Each row is a point. Each table stands for the endless flat space through its points: a line for two points, a plane for three, and so on. Write the one point that lies in both, or say that there is none.

First (2 x 4)
[[0.03 0.24 0.26 0.30]
 [0.08 0.28 0.19 0.35]]
Second (2 x 4)
[[-0.01  0.36  0.50  0.42]
 [-0.05  0.20  0.30  0.22]]
They share: no point

First (2 x 6)
[[ 0.23 -0.13  0.23 -0.15  0.20 -0.05]
 [ 0.29 -0.16  0.20  0.09  0.38 -0.11]]
Second (3 x 6)
[[ 0.39  0.08  0.27  0.03  0.26  0.00]
 [ 0.31  0.20  0.37 -0.13  0.30  0.10]
 [ 0.10 -0.56  0.07 -0.10  0.23 -0.25]]
They share: [ 0.25 -0.14  0.22 -0.07  0.26 -0.07]

First (2 x 9)
[[-0.12 -0.10 -0.19  0.34  0.04  0.42  0.03  0.04 -0.03]
 [-0.33 -0.04 -0.07  0.16 -0.02  0.24  0.06  0.04 -0.18]]
Second (2 x 9)
[[-0.20  0.00 -0.10  0.16 -0.07  0.36  0.08  0.01 -0.20]
 [-0.08  0.12 -0.08  0.04 -0.21  0.48  0.14 -0.05 -0.34]]
They share: [-0.26 -0.06 -0.11  0.22  0.00  0.30  0.05  0.04 -0.13]

First (3 x 12)
[[-0.12 -0.10 -0.16  0.14 -0.02 -0.25 -0.32  0.06 -0.05  0.19  0.25 -0.24]
 [-0.17  0.07  0.00  0.19  0.31 -0.17 -0.16  0.20 -0.20  0.33 -0.03 -0.35]
 [-0.19 -0.03 -0.11  0.18  0.07 -0.30 -0.24  0.13 -0.11  0.17  0.20 -0.31]]
Second (4 x 12)
[[-0.32  0.07 -0.04  0.43  0.40 -0.24 -0.12  0.29  0.03  0.18  0.25 -0.31]
 [-0.37  0.08 -0.02  0.07  0.19 -0.23 -0.24  0.33 -0.06  0.12  0.07 -0.54]
 [-0.02 -0.12 -0.14  0.13 -0.11 -0.13 -0.42  0.12 -0.27  0.11  0.00 -0.16]
 [-0.21  0.02 -0.10  0.43  0.25 -0.17 -0.24  0.23 -0.06  0.14  0.21 -0.20]]
They share: no point

First (4 x 14)
[[ 0.26 -0.10  0.33  0.26 -0.04 -0.01  0.09 -0.16  0.02 -0.25 -0.08 -0.10
   0.19 -0.03]
 [ 0.05 -0.03  0.16  0.09 -0.11 -0.17 -0.04 -0.01 -0.07 -0.11 -0.17  0.08
   0.17 -0.11]
 [ 0.14  0.02  0.09 -0.10  0.05 -0.01  0.03 -0.19 -0.07 -0.07 -0.35 -0.13
   0.07 -0.06]
 [ 0.16  0.44  0.05  0.17 -0.20  0.14  0.39 -0.36 -0.24  0.07 -0.34 -0.53
  -0.48  0.14]]
Second (2 x 14)
[[ 0.09  0.07  0.30  0.16 -0.38  0.12  0.34 -0.02 -0.11  0.07 -0.27 -0.60
  -0.44  0.03]
 [ 0.24  0.32  0.05  0.21  0.02  0.02  0.19 -0.42 -0.16 -0.13 -0.22 -0.15
  -0.04  0.08]]
They share: [ 0.18  0.22  0.15  0.19 -0.14  0.06  0.25 -0.26 -0.14 -0.05 -0.24 -0.33
 -0.20  0.06]

First (4 x 20)
[[ 0.00  0.24 -0.19  0.02 -0.15 -0.55 -0.01 -0.13 -0.04 -0.03  0.06 -0.04
  -0.32 -0.43  0.35  0.02  0.31  0.02 -0.03 -0.24]
 [-0.24  0.46 -0.09 -0.36  0.30 -0.07 -0.19  0.17 -0.05 -0.14  0.56 -0.01
  -0.53 -0.09  0.30  0.16 -0.12 -0.24  0.39  0.10]
 [-0.02  0.20 -0.23 -0.08  0.07 -0.31 -0.09 -0.03  0.00 -0.07  0.32  0.06
  -0.26 -0.19  0.19 -0.06  0.33 -0.12  0.15 -0.02]
 [-0.01  0.06 -0.13  0.05 -0.10 -0.55 -0.05 -0.32 -0.04  0.09  0.11 -0.05
  -0.11 -0.47  0.17  0.02  0.30 -0.09  0.06 -0.29]]
Second (2 x 20)
[[-0.03  0.15 -0.42 -0.04  0.18 -0.34 -0.38  0.03  0.12 -0.07  0.45 -0.24
  -0.57 -0.07  0.01  0.19  0.41 -0.42  0.20 -0.13]
 [-0.13  0.30  0.03 -0.19  0.03 -0.29  0.07 -0.12 -0.13 -0.02  0.25  0.16
  -0.12 -0.37  0.36 -0.06  0.01  0.03  0.20 -0.03]]
They share: [-0.09  0.24 -0.15 -0.13  0.09 -0.31 -0.11 -0.06 -0.03 -0.04  0.33  0.00
 -0.30 -0.25  0.22  0.04  0.17 -0.15  0.20 -0.07]

First (3 x 24)
[[-0.06 -0.14  0.18 -0.16  0.08 -0.36 -0.38  0.23  0.05  0.10 -0.19 -0.18
  -0.38  0.24  0.07  0.24  0.44 -0.18 -0.21 -0.05  0.12  0.23 -0.11 -0.03]
 [ 0.14 -0.18  0.00 -0.10  0.04 -0.28 -0.28  0.09 -0.05 -0.10  0.05  0.00
  -0.26  0.30 -0.03  0.18  0.22 -0.12 -0.17 -0.11  0.20  0.21 -0.13 -0.03]
 [ 0.16  0.32  0.36  0.26  0.36 -0.02 -0.36  0.07 -0.21 -0.12 -0.01  0.18
  -0.32 -0.06 -0.01 -0.12  0.54  0.00 -0.07 -0.35 -0.20  0.43  0.33 -0.21]]
Second (4 x 24)
[[ 0.33 -0.26  0.03 -0.09  0.06 -0.06 -0.52  0.17 -0.22  0.06 -0.18  0.07
  -0.74  0.10 -0.47  0.07  0.27  0.01  0.08 -0.20  0.17  0.13  0.13 -0.17]
 [-0.03 -0.29 -0.01 -0.32  0.02 -0.24 -0.31  0.21 -0.41  0.14  0.27 -0.22
  -0.50  0.50 -0.11 -0.04  0.48 -0.05  0.16 -0.11  0.03  0.13  0.02 -0.36]
 [ 0.07 -0.22 -0.10 -0.12  0.19 -0.30 -0.36  0.09 -0.29 -0.01  0.03  0.00
  -0.49  0.06 -0.13  0.00  0.14 -0.14  0.06  0.00  0.29  0.29  0.13 -0.12]
 [-0.04 -0.21 -0.10 -0.16  0.18 -0.36 -0.29  0.09 -0.32 -0.01  0.15 -0.08
  -0.39  0.16  0.00 -0.02  0.19 -0.17  0.05  0.02  0.25  0.30  0.09 -0.15]]
They share: no point
